Each row of a before or after table is a point. The points were changed in one or more steps. Then noise was added and the rows were shuffled. The steps act on columns, c1 being the first. What was done? A step turns or swaps two columns, mirrors them in a line or flattens them onto one, adds a multiple of one to another, or multiplies or shifts one. Angles are multiples of 10 degrees, from the lower column toward the higher: turns from -170 to 170, lines from 10 to 170 but not 90. Use the fewest steps. Two steps may share a column if one is a turn and the other turns, adds or multiplies; they go together, in the order done. Otherwise the lowest column goes first.
In the rows, 128 means zero.

Before, 9 rows:
[[139  79]
 [139 150]
 [129 147]
 [118  94]
 [146  91]
 [119 111]
 [180 164]
 [117 148]
 [161 119]]
After (9 x 2):
[[ 96 125]
 [ 93  94]
 [138  95]
 [105  90]
 [181 100]
 [139 154]
 [105 129]
 [152 121]
 [140 137]]
Steps: turn c1 and c2 by -60 degrees

Before, 8 rows:
[[130 171 132 113]
 [126 126 164 103]
 [135 113 164 215]
 [136 112 160 114]
 [123 126 135 122]
 [172 115 153 107]
 [130 109 153 100]
 [125 111 120 103]]
After:
[[150 104 105 152]
 [130 195 117 130]
 [127 123 102 164]
 [128 101 113 157]
 [127 124 130 135]
 [123 100  94 153]
 [129  98 100 124]
 [129 104 216 163]]
Steps: multiply c1 by 0.4; multiply c2 by 1.6; swap c3 and c4

Before:
[[120 137 166 107 146  66 128 102]
 [152  94  84 133 151 144 171 134]
 [132 122  96 110 109 144 158 135]
 [145 179 112 125 172 121 123 126]
 [142  88  67 127  79 123 139  98]
 [139 123  91 150  88 112 163 120]
 [147 165 114 106 166 117 162  88]
 [107 149  96 131 150 125 147 104]
 [133 130 164 129 138 115 131  92]]
After (9 x 8):
[[173 125 189 136 103  88 151 154]
 [117 143 172 152 154  95 103 177]
 [100 123 159 112 132 152 144 159]
 [121  66  91 111 149 138 153 137]
 [152 111 166 148  97 122 124 173]
 [116 118 145 129 175 168 149 182]
 [125 118  91 135 136 131 160 145]
 [152 143 160 118 127 125 108 161]
 [103 120 144 140 167 180 132 121]]
Steps: turn c1 and c4 by 50 degrees; turn c1 and c5 by 50 degrees; swap c2 and c6; multiply c3 by -1; multiply c7 by 1.3; turn c7 and c8 by 110 degrees

Before:
[[153 114 103 134 168 129 145 155 137 129  99]
 [103 139  83 123 154 144  99 139 116 108 126]
 [ 95 162  85 108 161 136 150 152 130 111 118]
 [138 103 127 129 108 117 132 117  99 152 154]
 [129 134 113  81 132 127 122 132 138 128  95]
 [136  98 107 129 171  95 110 135 155 151 147]
 [102 100 148 137 133  85  87 116 134 146 118]
 [132 163  99 121 116 133  95 127 161 117 118]
 [141 107  92 129 122 107 115 178 133 113 116]
 [ 85 142  85 119 145 138 101 164 156 165 130]
 [120 153 132  99 109 145 104 175 122 100 116]]
After:
[[ 94 161  25 128  95 142 182 125 151 107 118]
 [102  99  89 129 124  42  25 137 116 150 119]
 [130 136  52 129 124 125 113 137 133 128  96]
 [153 112  44 128  88 130 171 133 155 129  99]
 [139 108  31 127 134  85  94 123 177 109 116]
 [ 84 141  26 127 111 148  62 149 168 176 131]
 [137  99  47 129  85  63  83 152 140 156 147]
 [102 140  24 129 103 159  55 113 137 102 125]
 [120 153  73 127 148 160  67 112 172  91 116]
 [133 163  40 130 140 139  46 160 133 112 118]
 [138 104  68 128 150 105 138 101 113 161 154]]
Steps: shift c3 by -60; multiply c4 by 0; multiply c5 by -1; multiply c6 by 2; multiply c7 by 2.5; mirror c8 and c9 in the line at 50 degrees; multiply c10 by 1.3
